Each row of a before or after table is a point. The points were changed in one or more steps. Then noise was added and the rows were shuffled. The steps act on columns, c1 being the first. Name the steps. A step turns or swaps two columns, mirrors them in a line or flattens them onto one, adds a multiple of one to another, or multiplies or shifts one. Angles are multiples of 10 degrees, from the lower column toward the higher: turns from -170 to 170, lines from 10 to 170 but not 90. Use the fewest steps. Two steps may share a column if one is a turn and the other turns, adds or multiplies; they go together, in the order done. Otherwise the lowest column goes first.

Before (11 x 2):
[[-0.3  1.6]
 [-1.5 -0.1]
 [-4.1 -1.5]
 [-3.8 -2.9]
 [-0.3 -2.2]
 [-3.4 -1.4]
 [ 1.9  2.4]
 [-1.0 -3.7]
 [ 1.1  1.1]
 [ 0.6 -0.9]
 [-3.9 -0.8]]
After (11 x 2):
[[-0.5 -2.4]
 [-5.4 -1.4]
 [-6.4 -1.7]
 [ 1.0 -0.9]
 [-1.5 -3.5]
 [ 1.8  1.2]
 [-6.2 -3.0]
 [ 3.1  2.4]
 [-0.4  1.8]
 [-2.4 -0.3]
 [-6.2 -0.8]]
Steps: multiply c1 by 1.6

Before (13 x 6):
[[ 1.5 -0.5  4.1  0.7 -1.0 -1.5]
 [-0.1  0.7  3.4 -6.7  3.5 -3.7]
 [ 0.5 -7.5 -5.6 -3.5 -1.1 -2.5]
 [-0.8 -5.9  1.1 -1.3  1.3  0.9]
 [ 0.4 -0.6  1.6  1.5  0.4 -0.6]
 [-1.6 -1.7  2.3 -1.4  0.0 -0.9]
 [-0.1  1.0 -0.1 -2.9  0.1  0.7]
 [ 0.4 -0.5  3.6  0.8  2.2  0.8]
 [ 0.9 -3.7  2.2  0.3 -1.4 -1.9]
 [-2.8 -0.6 -0.8  1.0  3.4 -0.7]
 [ 0.7 -2.1  1.8 -1.2  1.4  1.0]
 [-3.7  1.1 -4.4 -0.8 -1.2 -5.1]
 [-1.9  0.5  0.3  1.5 -1.5  0.7]]
After (13 x 6):
[[ -1.2   0.7  -0.6  -2.0  -0.2  -1.9]
 [ -0.7   0.1   6.9  -0.3   3.7  -7.4]
 [ -0.3  -1.4   3.5  -1.7   1.3  -0.7]
 [ -1.5  -4.1   2.1  -1.3   1.4  -0.4]
 [ -0.2  -2.8   4.4   2.0  -1.5  -0.8]
 [  0.9  -0.3   8.1   1.6  -0.8   0.0]
 [ -2.7   0.4   0.6   0.1  -1.7   1.9]
 [ -4.4   0.7  -9.0   3.9  -1.4  -3.6]
 [ -0.6  -0.3   3.3   1.4   0.5   0.7]
 [ -0.4  -5.1 -11.2   0.3  -0.9  -4.3]
 [ -3.9  -0.5  -1.4   1.2   3.5   0.7]
 [ -2.7  -1.0   4.5   0.1   0.2  -1.8]
 [ -0.7  -0.3   7.3  -0.2   2.2   1.1]]
Steps: shift c1 by -1.0; multiply c2 by 0.7; multiply c3 by 2; turn c4 and c6 by 60 degrees

Before (12 x 9):
[[ 3.2  0.9 -1.9  0.8 -1.2  4.3 -1.4  1.7 -2.7]
 [ 0.0  2.7  3.0  1.9 -2.4  3.5 -4.6 -1.6 -0.7]
 [-1.1 -1.9 -1.2  0.6 -2.3  3.1 -0.1 -4.3 -5.0]
 [-4.5 -3.9  1.2 -2.7 -4.6 -2.0 -3.0  2.1 -0.1]
 [ 1.0  3.0 -2.9  3.2 -3.4  0.5  0.0  1.1  2.1]
 [ 1.6 -1.4 -1.4 -0.9 -2.8  0.4 -2.8 -2.2 -2.3]
 [ 2.5 -1.0 -0.4 -0.8  2.7  1.4 -2.7  0.1  4.0]
 [ 0.9 -2.8 -3.3 -1.7  2.4  2.5 -8.2 -2.9  0.6]
 [ 0.6 -3.5  2.0  0.6 -5.0  2.0 -0.2 -2.5  1.9]
 [-2.2 -4.5  0.0  2.9  3.4  3.4 -8.1 -2.6 -1.7]
 [ 3.8  2.9  2.5 -1.4  1.1 -0.7  0.8 -3.4 -3.1]
 [-3.5  1.3 -0.6 -3.0 -0.2  2.7  0.8  2.9 -1.5]]
After (12 x 9):
[[ 2.6 -3.1  1.9  0.5 -5.0  2.0 -0.5 -2.0  1.2]
 [-1.9 -2.0 -1.2  0.9 -0.3  2.6 -4.1 -4.5 -3.8]
 [ 0.1 -1.7 -1.1 -1.1 -1.6  0.4 -4.0 -1.9  0.9]
 [-3.4 -3.5  0.9 -2.6 -3.6 -2.0 -3.1  2.2  2.5]
 [-1.9  3.2 -2.9  3.2 -3.7  0.4  0.4  1.3  1.6]
 [-2.3 -4.5 -0.5  2.8  5.6  3.3 -4.8 -2.7  5.5]
 [ 1.6  0.4 -2.0  0.6 -0.1  4.1 -3.7  2.0 -0.5]
 [ 2.6  2.8  2.6  1.3 -0.9  3.2 -4.3 -2.0  3.3]
 [ 6.4  2.9  2.0 -1.4  1.7 -0.8 -1.2 -3.8 -2.3]
 [-2.1 -2.2 -3.2 -2.2  4.1  2.3 -3.4 -3.1  6.9]
 [ 2.2 -0.9 -0.2 -0.6  2.2  1.6  1.9  0.1  4.7]
 [-3.9  1.5 -0.7 -3.2 -0.3  2.9 -0.4  3.1 -1.5]]
Steps: add 1 times c3 to c1; turn c7 and c9 by -50 degrees; turn c5 and c7 by 20 degrees
